Each row is a point. A path goes straight from each point to the next, and from the last back to the first. The post is the endless flat space through its rows: a point in 2 columns, a line in 3, a plane in 4, and so on, so that a path can go around it. How many times does the path go around the post? Going back the other way cancels.

Post, 2 rows:
20,-29,-39
-34,26,3
Path:
30,14,26
14,-47,-32
-50,-46,-41
-44,5,-37
4,33,-29
-7,48,17
-2,-1,1
-8,-49,-35
-50,15,26
-48,9,32
-20,-87,-70
20,-35,-85
31,27,-37
13,30,-24
-14,49,36
-16,-2,-3
-26,-10,-16
-17,-16,-36
-32,60,-6
47,4,-10
43,-50,-28
68,-10,-3
-14,38,-6
35,25,-22
Times around: 3

Post:
28,-27,17,-7,-26,7,14,-13,5
2,-12,26,-3,22,-23,-59,38,-8
-6,-5,9,-13,-13,18,-22,-1,11
12,49,-12,-3,-4,8,2,-12,-30
35,45,-7,-20,-11,10,13,18,-20
-2,41,-10,10,-3,22,-5,30,-39
12,-25,0,13,8,18,6,4,32
-8,14,25,-14,32,-5,-21,40,-32
Path, 21 rows:
-40,36,-6,42,52,33,-17,27,-5
-95,-6,37,8,30,18,-74,49,1
-9,19,9,-14,-11,-13,-27,32,-32
13,-8,-6,1,-20,22,13,20,-49
29,-7,5,10,6,13,1,32,-16
43,9,-2,12,26,4,4,8,37
32,8,23,-21,-39,-34,7,-24,16
-4,-32,14,15,-30,-7,7,-38,-27
16,10,-21,27,20,-8,-20,36,-44
54,-4,-4,-11,-41,2,22,-66,6
46,-27,37,-14,-32,1,-7,10,-15
54,18,12,-19,28,-19,2,46,22
-35,9,11,-2,3,-1,-36,23,-13
30,13,10,-17,-9,0,10,43,-40
18,6,-13,8,48,8,22,8,-32
75,65,-4,-25,-51,13,-2,9,-52
39,-6,49,-16,-48,-13,-14,27,-11
48,-11,4,21,-21,-48,3,38,-14
-70,-13,-9,1,-29,37,-2,-4,-16
27,24,6,-15,19,-17,-19,29,-34
-1,52,22,-51,48,14,-36,9,-26
Times around: 4
